Each row of a before or after table is a point. One or more steps were done to the points. Then noise was added and the rows were shuffled. The steps act on columns, c1 being the first. Name the steps. A step turns or swaps two columns, mirrors them in a line or flattens them onto one, adds a multiple of one to another, or multiplies or shifts one. Angles are multiples of 10 degrees, from the lower column toward the higher: turns from -170 to 170, lines from 10 to 170 but not 90. Use the fewest steps. Two steps may share a column if one is a turn and the other turns, adds or multiplies; they go together, in the order done. Otherwise the lowest column goes first.

Before, 14 rows:
[[-18  23]
 [-44  35]
 [  4  19]
 [ 14  12]
 [-43 -38]
 [-13 -35]
 [ 10   6]
 [-50  34]
 [ 25 -27]
 [-49 -19]
 [-28   1]
 [ 20 -19]
 [-13  34]
 [ 14 -23]]
After, 14 rows:
[[ -9 -57]
 [  2  17]
 [ 24 -10]
 [ 28   0]
 [-55  -2]
 [-29   5]
 [ -9  19]
 [-22 -18]
 [-25 -46]
 [-59  -5]
 [ 11 -36]
 [ 37  -5]
 [-33  16]
 [  5  13]]
Steps: turn c1 and c2 by 40 degrees

Before (12 x 6):
[[ -4  -4  13 -11  19 -10]
 [-10  -9  19   5   7  -5]
 [  6  -1  -6  -5  23 -11]
 [ 15   1 -15   5   7   1]
 [-13  22 -12   1  -1   8]
 [ 11  -4 -11 -11  -2 -11]
 [ 10 -10  11  -3  17  -1]
 [-11  -2 -12   3   8  -8]
 [-11  10 -10  10   2  -1]
 [ -8  -6  60  -4   0   0]
 [-11  -7 -14  -7  14   8]
 [ 23  -8 -14  -8   2  -3]]
After, 12 rows:
[[-13   1 -45 -10   6   1]
 [-24  -7 -44  -1   7   4]
 [-14 -11 -41   6   6  -4]
 [ -7  -8 -36   2  29  -6]
 [ 13  21 -42   4 -15 -11]
 [-11  -7 -19  -1  22   8]
 [  0 -10 -17  12  26  -4]
 [ 15   6 -41  -6  -2  -8]
 [  6  -4  29   7   2   5]
 [ 11  -8 -42   1  13  -3]
 [ 10 -10 -12  -1  14   4]
 [  8   1 -44  10  11  11]]
Steps: turn c1 and c4 by -160 degrees; turn c2 and c6 by -50 degrees; add -0.7 times c2 to c5; shift c3 by -30

Before, 10 rows:
[[ 10   5  -5  22   2   3  14  25  -5 -13  -7 -19]
 [ 15  -1 -10  25  -1 -10   3   9  -9   2 -26 -18]
 [  8  -8   2  -4   9   4 -15   3  -8 -11  -6  14]
 [-13  18  -4 -12  10   6  -8   4  16 -26   8   6]
 [  8 -13   2   2   2  25  -8 -10  -4   9 -23  17]
 [  4  -5  -3 -11  -8   3 -12  10   9   3   5  18]
 [-20  15  -2   8  -1  -6  14   6   9 -33  10   9]
 [  2  -7  -3   5  -4   9  -9  -9   3 -14   7   2]
 [ -7 -11  -8 -15   0  19 -12  -8 -14  -6 -11  10]
 [  6   0   7   1 -12  17 -15 -10 -16  -2 -13   8]]
After, 10 rows:
[[ 24  -8   6   4   2  10  -6   3 -10   7 -15  14]
 [ 45  -1  -2 -22 -11   0 -26   9  -8 -11   4 -19]
 [-21 -11   4   8  17   3 -11  -9 -19  19 -12  10]
 [ 30   4  -1 -16 -17  12  -7  25  -1   5  14 -19]
 [-39  18 -13  24 -18  24   8   4   8  10  -8   6]
 [  6  -7  -4 -10   7  12   7  -9  -1  12  -9   2]
 [ 18   0  16  -7  10  -1 -13 -10 -10  17 -14   8]
 [ 24 -13   5  -6   8 -13 -23  -9  -6  23  -8  17]
 [ 12  -5  -8   3  17  -3   5  10  -1   3 -12  18]
 [-60  15  -8   0 -16  34  10   7   3  -1  14   9]]
Steps: multiply c1 by 3; add 1 times c2 to c5; turn c4 and c5 by -150 degrees; turn c3 and c9 by 40 degrees; add -0.3 times c12 to c9; turn c6 and c10 by 100 degrees; swap c7 and c11

Before:
[[ -6  -6  -2  -1  17   5  -1  13  -4  -4 -13  11  -1  14 -10 -16 -10   2
   -1  -1  -7 -14   7   5]
 [ 24   1 -23  13 -23   1  19   9 -12  14  16 -14  22   4   1   3  18  10
    9   9  -5   2 -14  11]
 [  0  15   5  -1   4  -1  -2  -2   3  14   5  -6   2   4 -17 -22   0   6
  -19  17  -2  -4  -5  -3]
 [ 23 -14 -20  38 -20  -5  22  -5  -4  21  16 -11   8  -4  -6  -5  24  11
   -1   2 -20  18 -12   9]
 [ 10  -1   8   0  -2   6  -1  -7 -23 -21   7  16  -7 -19   8  -2  -6 -14
   15  -5 -11 -27   4   3]
 [ 19 -17  -1  17 -11 -12  18  -1 -17   2  25 -14  -2   0  -1  16  28 -14
    7   5  -6 -14 -16  34]
 [ -2   9 -15  -6  -2  11  -1  -5   1  -7   4   0 -15  23 -22 -19   7   7
  -11   3 -10 -10 -12  -1]
 [ -9  11  -3  -6   6   6 -10   9  -3   2  -1  18  -6  15  -5 -31  20  18
  -10  19  -9  -1   3  -2]
 [ 11  -1   3  -4   6 -10  -1   5 -23 -12   4   6 -21 -20  11  13  -1   0
   19 -24   4 -10   8   3]
 [ 12   6 -20  23  -5  -1  14  -4   6  10  -9 -29  17   9 -10 -19  37  10
    1  15 -12   9  -7  -2]
 [  8  -4  10  -6   7  14  -4   3 -11   6  11   3 -11 -11  26   2   0 -10
   23 -27 -13 -14   4   2]
 [-11   3   3   3  -6   4 -14  -9 -12  -9  -6   1  -6  18   5 -20  -3   5
  -14   1   6 -12   3   8]
 [  3   3  14  -8  15  13  18  -3 -21  -5  -7  11 -12 -12  19   1  -3  15
   11 -19 -10 -18  -1   7]]
After, 13 rows:
[[ 46  -8   0  16 -18 -12  17  -4 -18   2  24 -14  15  -1  -3  16  25 -11
    6   6 -17  -9  -1 -49]
 [-15   1  -1  -2 -10   4  -1  13  -4  -6 -14  11  -7  14 -12 -17 -10   1
   -2  -1 -21  20  -4  -8]
 [ 28  -1   2  -2  -7 -12  -3   7 -22 -14   5   4 -12 -18  12  12   1   4
   19 -23  11   7 -23  -3]
 [ 31  -7 -21  25   9  -4  14  -4   7   8  -6 -29   7   9 -11 -19  36  10
    4  15 -38  -7  18   6]
 [ 24  -2   9  -2 -28   5  -1 -10 -25 -19   7  16  -1 -18   8  -3  -7 -15
   15  -6 -33   4  -5  -4]
 [-21 -10  -3  -5   0   5  -9   9  -4   5   0  17  -5  15  -8 -28  18  18
   -8  18 -26   5  -6  10]
 [  6  -8  14 -10 -13  14  19  -3 -22  -6  -5  10  -2 -13  20   0  -3  14
    9 -16 -26  18 -13  -6]
 [  1 -11   5  -1  -2  -1  -2  -1   5  15   5  -7   6   2 -18 -21  -2   5
  -19  17  -5   6   3  12]
 [ -7  -7 -13  -7 -12  12   1  -4  -1  -8   5   1  12  23 -20 -19   8   8
  -12   3 -31  -3 -13   5]
 [ 21   3  10  -6 -12  15  -3   3  -9   6  11   2  -3 -10  26   5  -1 -11
   22 -28 -38   9 -12  -3]
 [ 54   6 -18  39  15  -4  24  -6  -3  22  14 -12  12  -6  -8  -6  23  11
   -2  -1 -60 -25   7 -16]
 [ 61 -10 -21  15  -2   3  20   7 -13  16  18 -15  14   5   2   2  18  12
    8  10 -17 -24  22 -12]
 [-27  -6   2   3 -13   4 -15  -7 -10  -8  -7   1  -4  19   7 -20  -3   7
  -16   0  19  -1  -9  -6]]
Steps: multiply c1 by 2.5; multiply c24 by 1.3; turn c2 and c24 by 150 degrees; mirror c5 and c22 in the line at 40 degrees; turn c13 and c23 by 90 degrees; multiply c21 by 3
